Each row is a point. Each table stands for the endless flat space through its points: a line for two points, a plane for three, and so on. The two share one point or none. Which?
In the rows, 128 means zero.

First, 3 rows:
[[139 169 169  77]
 [147 162 171 102]
 [141 169 173  87]]
Second, 2 rows:
[[158 152 160 108]
 [150 144 154 106]]
They share: [154 148 157 107]

First, 4 rows:
[[133 146 148 162 120 134  95 100]
 [134 147 164 160 146 110 141 167]
 [123 142 158 172 126 120 105 114]
 [130 143 144 170 110 120  79  91]]
Second:
[[123 143 152 169 117 147  99 112]
 [133 149 116 143 151 107 119 112]
 [115 134 125 160 138 132 115  99]
 [118 164 122 162 128 127 105 104]]
They share: no point

First:
[[147 138 124 119  95 139 159  91 166 143 155]
 [135 126  92 147  99 159 155  99 154 127 155]]
Second (3 x 11):
[[143 126  91 140  91 148 158  95 160 136 153]
 [142 127  94 128  84 156 164 111 169 137 153]
 [141 127  94 146  98 147 154  88 154 133 154]]
They share: [138 129 100 140  98 154 156  97 157 131 155]

First, 3 rows:
[[114 116 121 140 110 161 171  95 139  85 143 107 134 135]
 [139  97 131 158 134 161 156 108  96 138  98  99 120 178]
 [141 105 143 160 132 133 152  90  92 140 100 123 120 182]]
Second, 5 rows:
[[157 113 127 172 126 137 174 141 134 119  76 149 160 178]
 [103 116  94 157 120 173 141  81  98 113 121  86 130 154]
 [121 104 124 143 126 167 159  87 114 121 125 106 128 158]
 [107  78 154 163 146 159 191  89 138  85 127  92 136 178]
 [125 115 100 158 123 168 152 105 114 123 102 115 147 162]]
They share: [129 108 131 151 123 151 161  96 113 116 118 111 126 161]

First (2 x 20):
[[130 119  97 133 158 118 153 127 155 112 141 130 166 115 108 145 137 111
  142 119]
 [126 131 103 147 144 120 139 125 161 122 131 132 158 119 102 147 129 113
  150 119]]
Second:
[[119 114  81 145 202  98 105 120 192  99 103 130 158 134 141 105 134 114
  114  74]
 [156 101  95 125 156 101 142 103 143  86 143 122 188 140 102 128 112 120
  155 114]
 [137 138  85 159 170 134 123 126 162 111 107 134 162 106 131 143 148 110
  142 122]
 [ 96  63  78 132 172  70 147 122 200  95 133 129 143 138  90 117 131 146
  142  81]
 [114 136 119 159 132 138 164 144 173 158 142 146 114 102  83 183 155 111
  160 126]]
They share: no point

First, 5 rows:
[[144 128 174 149 155 141 133  74 153 151 119 121 144 117 157 116 129 151
  146  92  99 132 114 152]
 [172 117 128 176 159 124 139  99 154 182 160 176 118  79 110 115 144 128
  145 116 115 175 151 128]
 [128 104 146 125 139 157 169  98 181 135  95 101 132 141 145 116 101 147
  130  88  95 128 106 164]
 [164 122 139 175 171 129 158 100 164 175 129 144 133 107 134 116 142 138
  150  95  98 151 136 131]
 [148 109 141 167 165 147 157  97 171 161 129 142 131 101 144 114 134 143
  146  91  94 142 138 137]]
Second:
[[136 106 121 137 133 132 135  82 165 159 148 151 141 134 109 124 128 148
  123 114 106 170 122 149]
 [149 105 150 125 145 130 148  75 137 157 150 118 149 104 106  94 167 108
   98 127  93 158 140 118]
 [158 117 130 169 125 134 136 107 183 176 122 162  97 121 108 148  64 159
  169 102 151 169  97 185]
 [144  96 142 144 137 134 144  76 153 170 152 130 142 111  96 113 142 123
  113 122 111 164 127 132]]
They share: [156 118 140 140 137 130 142  94 157 160 132 140 122 113 114 117 118 133
 133 114 117 162 121 152]

First (4 x 24):
[[105 145 156 149 132 106  96  83 131 176 112 127 112  90 150 131 110 114
  149 155  94 125 167 116]
 [107 193  82 105 150 132 156 105 135 120 132 179 100 154 194 119  88 124
  119 169 118 177 139 178]
 [102 139 153 149 139 111  92  88 121 168 122 131 112  96 154 123 115 127
  144 150 100 135 153 127]
 [105 138 161 153 132 108  87  86 124 173 118 122 109  89 145 130 112 119
  150 148  94 130 161 119]]
Second, 5 rows:
[[ 75 163 116 118 161 105 102 110 103 110 104 170  92  92 171  79  89 130
  118 161  93 172 130 183]
 [ 92 149 124 131 143 124 109 105  95 126 114 166  95 114 167 105  91 148
  136 145 115 180 134 167]
 [106 155 123 118 151 104  92 117 123 111 125 121  86 108 169 106 120 122
   96 142 102 119 126 171]
 [111 138 135 141 129 142 115  95 110 150 136 142 101 134 160 141 103 150
  142 130 125 162 136 147]
 [122 162 149 122 155 125  98 110 144 162 138 142 128 140 186 139  93 124
  132 148 115 146 152 139]]
They share: no point

First:
[[121 125 143 132  91 124 139 148 109 100 109 128 157 125 145 144  91 158
  135 105  96 123 105 155]
 [109 133 145 136 105 110 131 144 101  88 119 110 165 129 127 140  75 172
  119  97 108 123 101 145]
 [118 115 166 109  99 137 119 141 125 118 101 143 153 147 160 164 126 163
  155 106 117 126 104 145]]
Second (6 x 24):
[[113 105 148 114  81 111 140 135 116 110  89 141 151 133 173 172 113 162
  145 100  98 113 111 172]
 [146 121 148 148  87 149 113 159 134  93 106 123 127 150 123 128 156 152
  131 103  75 120 111 163]
 [151 149 155 116  83 171 116 197  61 111 107 185 132 135 115 144 124 124
  190  74  88 153  76  95]
 [124 120 159  89  77 129 143 155  85 131  94 162 143 115 173 172  89 153
  168  86  98 122  96 144]
 [153 117 155 146  89 147 114 151 161 101 111  95 116 143 129 118 156 164
  106 114  66 107 126 183]
 [138 132 135 136  74 157 123 184  59  93  93 195 145 148 120 151 138 125
  194  69  90 144  77 115]]
They share: no point

First (5 x 24):
[[110  87 113 108 129 131 115 124 142 115 128 121 167 130 155 107 155 135
  120 110  93  93 166  92]
 [130 126 116 145 121 140 133  89 166  83 143 141 142 105 158 127 169 152
  148 110 143  92 156 118]
 [126 129 121 130  99 119 149  96 164  97 136 127 151 114 135 131 147 141
  130 112 137 111 154 116]
 [102  98 111 125 134 141 114 126 148  92 135 135 157 119 169 112 158 141
  114  97  99  89 181  91]
 [120 102 110 101  95 114 143 111 162 131 117 109 170 119 130 125 143 122
  130 112 115 110 152 114]]
Second:
[[144 147 150 101  94 137 152 114 161  67 146 103 178 107 111 106 128 135
  145 186  98  73 127 110]
 [142  77 151  83 109 116 119  93 162 115 123 118 169 119 103 149 144 149
  142 135 112 110 105  84]
 [135 115  75 124 140 149 123  85 106 169 132 135 128 139 186  71 163 132
  133  91 102 113 165 129]
 [127  93 156 104  89 100 132 105 181  80 138 105 188 111  70 145 132 144
  127 168 128 103 118  86]
 [118  99 101 114 111 119 141  96 161 142 134  99 152 140 118 108 178 153
  131 113 116 110 139 106]
 [164 137 136  84 128 142 140  88 138 107 134 127 154 124 148  98 139 127
  151 160 102  86 130 111]]
They share: no point

First (2 x 24):
[[ 80 104 114 116 129 147  89 121 115 148 169 182 125  91 173  74 149 179
  112 132 117 159 148 145]
 [108 112 122 128 157 131 113 105  91 160 137 154 145 119 137 106 121 143
  112 108 133 127 156 165]]
Second, 5 rows:
[[106 124  81 137 182 136 102 100  62 192 124 194 157 144 144  80 118 167
  126 128 120 113 166 142]
 [ 82 145  91  90 140  96  52 121  77 160 113 182 166  96 160  87 159 207
   78 129 112 151 116 109]
 [113 129  98 113 181 119 106  97  70 159 157 159 150 124 125 101 131 176
   97 114 106 112 159 138]
 [ 70 102 133 119 122 140 112 113 110 159 119 165 143 113 155  78 125 138
  112 105 160 170 126 175]
 [124 108 131 129 138 130  80 126 116 138 166 152 127  76 164 128 146 161
  110 128 106 125 170 150]]
They share: [101 110 120 125 150 135 107 109  97 157 145 161 140 112 146  98 128 152
 112 114 129 135 154 160]
